Each row of a before or after table is a point. One or more steps were done to the points. Then noise was added and the rows were shuffled. The steps act on columns, c1 being the first. Name the steps. A step turns or swaps two columns, mirrors them in a line or flattens them onto one, adds a multiple of one to another, or multiplies or shifts one. Angles are multiples of 10 degrees, from the lower column toward the higher: turns from -170 to 170, lines from 10 to 170 but not 90. Use the fewest steps. Two steps may share a column if one is a turn and the other turns, adds or multiplies; they go together, in the order done. Otherwise the lowest column goes first.

Before (8 x 3):
[[ 52  20 -51]
 [  0  15  51]
 [ 62  33 -42]
 [ 22  27  -9]
 [-59  18  16]
 [-47  -5  35]
 [  4  40  25]
 [-43 -25  19]]
After (8 x 3):
[[ 2 15  9]
 [ 2 10  5]
 [ 6 15 14]
 [ 6  2  4]
 [ 7 -6 -3]
 [-3 33 22]
 [-9 -9 -6]
 [-1 37 25]]
Steps: multiply c1 by 0; flatten c2 and c3 onto the line at 30 degrees

Before (10 x 6):
[[-47   5 -25  13  42  14]
 [ 17 -45   4  50 -48 -31]
 [ -6  10 -27  15  29  31]
 [  6   2   4  58  24 -30]
 [-43  42  35  15  16 -47]
 [ 23   2  49  -5  23 -21]
 [ -3  13  12 -23 -17  -2]
 [  8  -6 -31  33 -44  44]
 [ 45 -10 -27  -2  -1  43]
 [ -3   2  27  26  42  24]]
After (10 x 6):
[[ 57  19  -1 -28   0  18]
 [-77  -5  15  36   1   2]
 [ 13 -11  26  27   0  17]
 [ 39 -13  33 -31   0  24]
 [-19  18  58   5   0 -18]
 [ -3  29  -6  49   1 -12]
 [-10   2 -23  12   0   7]
 [-18 -43  13 -25   0  12]
 [ 13  12  50   4   0 -54]
 [ 12 -14  16 -27   0  28]]
Steps: turn c2 and c6 by 50 degrees; turn c1 and c2 by 60 degrees; swap c3 and c4; multiply c5 by 0

Before (14 x 11):
[[ 11  17 -25  -3 -15 -16 -10  -3  53  -8   4]
 [  7 -36  36 -21 -11 -25 -29 -22 -17  15  -4]
 [ 10  -3  19  15   0  -1  -9  53  -6  54 -15]
 [-16 -12  15 -16  34   7   4  -7 -33 -42   8]
 [-46  14   9  -8 -16  13 -13  12  -2   5  -4]
 [-21 -60  61 -20  -5  18 -18 -19  32 -21  -3]
 [ 38   2  25   0  16  19 -55 -20 -19 -28  -7]
 [ 14  30  -3  27  84 -10 -40 -17  -8  58  17]
 [ 27  26  17  -8  20  46 -23 -38 -16  41 -46]
 [-13   7 -22 -30  -8  58   2 -66  14 -18  36]
 [ 26  18  20  -3  10  21   9 -27  46 -33 -16]
 [-62 -18 -31  16  30  33  19 -33  -1 -29 -32]
 [ 23 -21  -6  37  -9 -22 -11  11  -1 -32  20]
 [ 37 -24 -42   8  65 -15 -43   8 -26 -26  16]]
After (14 x 11):
[[-32 -53 -52  41  20 -10  15   0 -48  -8  11]
 [-73  25 -17 -26  45  32   3  -1   0   1   7]
 [ 14  22  32  -8  -1 -41  -4   0 -42  36 -28]
 [-23 -23  -4 -30 -11 -51  12   2   3  14  -1]
 [-74  -5  23  45  54  13 -26   0   5 -45 -33]
 [ 39 -12   5   6  22  -4 -21   0 -13   6  -8]
 [ 16 -12 -80 -34   5 -14 -68   0 -31  -6  33]
 [  5  -6 -18  -6   3 -36  21  -2  41   4 -15]
 [ -8  27  24 -45   2  13  26  -1  16 -23   3]
 [-37  -5  15 -28  45   8  37  -1 -28  10   3]
 [  4  21  31  21  24  27  22   3  13  15  29]
 [ -7  -8  -2  45   5   5   9  -1  -1 -31  12]
 [ 17  35  55 -13  20 -38  -4   1  -2  27  48]
 [-17  14  28 -35   9  24 -35  -3 -21  29   2]]
Steps: turn c1 and c5 by 130 degrees; turn c5 and c7 by 110 degrees; add 1.5 times c11 to c3; turn c2 and c11 by -130 degrees; turn c4 and c10 by -110 degrees; mirror c6 and c9 in the line at 120 degrees; multiply c8 by 0

Before (8 x 18):
[[-31  -8  26   6  16  -3   6 -15  -2 -22 -12  42  12 -44  40  24 -83   5]
 [-33  -7 -16  20   9  18   6  37  19   6  12  -8 -46   4 -16 -51  -8  24]
 [-43  24  -2   2 -63   5  -7  10   6 -33 -28 -21 -17 -68  -1   4 -22  -7]
 [  8  13  37 -38 -28 -16  13  23  23   6   5  25 -17   9   5 -65  -7  26]
 [-12  52  -6  10 -12 -20   3  12  22 -24 -19  -6  -2  33  34  27  -8  25]
 [ 26 -16 -28  17  18 -20  -6  37 -95 -30 -59 -23   4  26 -53  33 -14  17]
 [-24 -21 -15  -4 -10 -11  -3  30  14  11  -3 -20  14  13  38  -5 -17  27]
 [-43 -17 -23  19   9 -12  -3  -5   3  -2  -9  19   6   6  16  27 -31 -22]]
After (8 x 18):
[[ 22  -6  10 -39  22  -1   4 -17  46 -23 -14  16  15 -15 -82 -29 -41   6]
 [  5  22  19  16 -60   0  -9   8  65 -35 -30 -11 -17 -24 -13 -42 -18  -6]
 [ 33 -18 -25  13   9  -6  54  39 -50 -35 -58 -25   2 -60  29  25 -43  17]
 [-61  15  31  -1 -17  -7  -6  22   1   7   6  45 -18  28 -10   8  -3  27]
 [ 27 -16 -18 -27   5  -2  -5  -5  -3   0  -8 -11   8   2 -30 -41 -11 -23]
 [ -3 -21  -6  18 -15  -7 -11  31  -9  11  -4  -8  14  14 -41 -25  11  26]
 [-51  -6 -15  -4   5   4  -9  38   5   7  12 -23 -48  19   7 -33 -18  24]
 [ 30  51  -2  -1 -11  -6 -13  10 -25 -26 -19 -11  -2  30 -31 -10  19  24]]
Steps: swap c1 and c16; multiply c3 by 0.7; turn c3 and c5 by 20 degrees; mirror c4 and c12 in the line at 120 degrees; multiply c6 by 0.4; turn c7 and c9 by 40 degrees; turn c9 and c14 by 70 degrees; mirror c15 and c17 in the line at 70 degrees

Before (9 x 32):
[[  1  -5  10  53   0  36 -10  -9 -19  44 -33  18 -16 -55 -14  16  37 -40
   -6 -13  25 -21  14 -13  52  -4  -4 -30 -11  17   1  19]
 [ 16 -21  10  13   2 -16 -29 -17   8 -23  27  21 -39  22 -30 -20  -5   5
   -5  25  20  26  17 -17   0 -32 -18  -9  40  -2  -5  11]
 [-41   5  25 -22   5 -77  35   1  40  -9  48  -1   4  17 -10   0  -9  62
   16   5   1  24 -50  -3 -69  67   9 -19  43   8  -7  15]
 [-20 -16  21  95  -6  30   7   5 -47  10 -40  -3  53 -40  -4 -20  -2  22
  -23 -28  -3 -22  51  -3  15 -22  34  -6 -36  22   4 -12]
 [  8   7 -12  10   9  -5 -18 -28 -41  31   6 -12 -18  77  15  31   1 -14
    0  20  46  30  -3   8  29   9 -26  14  27  15  32  27]
 [-21 -20  11  47  -1   0  12  20 -26  30 -14 -38  11 -58  20  15   5   9
  -10   1  28 -64  37  -4  18   2  10  -2 -18   0 -27   4]
 [-16  -9   9 -17  24 -19  15 -21 -22   6  -8 -27  11  56   4  17 -17 -10
    0  28  27  23 -12   1   4 -20 -28 -41  49 -23  42  31]
 [ 34  10  26 -10  18 -21  -8 -27 -25 -11  -5 -35 -23  41 -60  15 -10  22
   11   4  25  32  25  -2  -5   9 -30  -7  55 -43   8  25]
 [-26 -37  49  -4 -25 -84   0   3  22  24  45  42 -23  15  10 -22 -23  20
   35  -1 -42  13 -15  37 -63  52  16 -35  50  29   3  -3]]
After (9 x 32):
[[  8  -3  13   9   9 -18 -17 -28 -40  31   6 -25 -18  77  15  21  -8 -14
    4  20  45  30  -3   9   4   7 -26  15  26  16  32  27]
 [ 34 -18 -20 -11  18 -33  -7 -27 -25 -10  -5 -38 -23  41 -60  -5  -7  21
    6   5  25  32  25  -3   3  13 -29  -7  55 -43   8  25]
 [  0   2 -11  54   0  27 -10  -9 -19  44 -33   8 -16 -53 -13  22  15 -40
   -2 -12  25 -21  14 -13  -6  -7  -4 -30 -11  16   1  19]
 [-22  15 -18  47  -1  -2  12  21 -27  30 -13 -41  11 -59  19  -7  -1  10
  -18   1  28 -64  37  -4   0  -5  11  -2 -19   0 -26   3]
 [-20   7 -25  96  -7  36   8   5 -47  10 -40   7  53 -41  -5 -18  -6  22
   -3 -27  -2 -23  52  -4   3 -31  35  -5 -37  21   5 -13]
 [-16   6 -12 -17  24 -35  16 -21 -23   5  -8 -33  11  56   4   2 -15 -10
   26  29  28  23 -11   1   6 -16 -28 -41  48 -23  42  31]
 [-41 -14 -22 -22   5 -85  35   1  39 -10  48  -2   4  17 -11   0  14  62
  -33   5   1  24 -49  -4  -4  62   9 -19  43   7  -7  16]
 [-26  19 -58  -4 -25 -84  -1   4  21  24  44  47 -23  16  10   2   0  20
   -6  -1 -41  13 -14  39   1  62  17 -34  51  29   3  -4]
 [ 16  15 -18  13   2 -22 -29 -16   8 -23  27  29 -39  21 -31  -7  -4   5
   16  25  20  26  17 -17   2 -27 -17 -10  39  -2  -5  11]]
Steps: turn c2 and c3 by 160 degrees; add -0.5 times c32 to c6; turn c12 and c16 by 30 degrees; flatten c17 and c25 onto the line at 160 degrees; turn c19 and c26 by 40 degrees; add 0.3 times c31 to c19
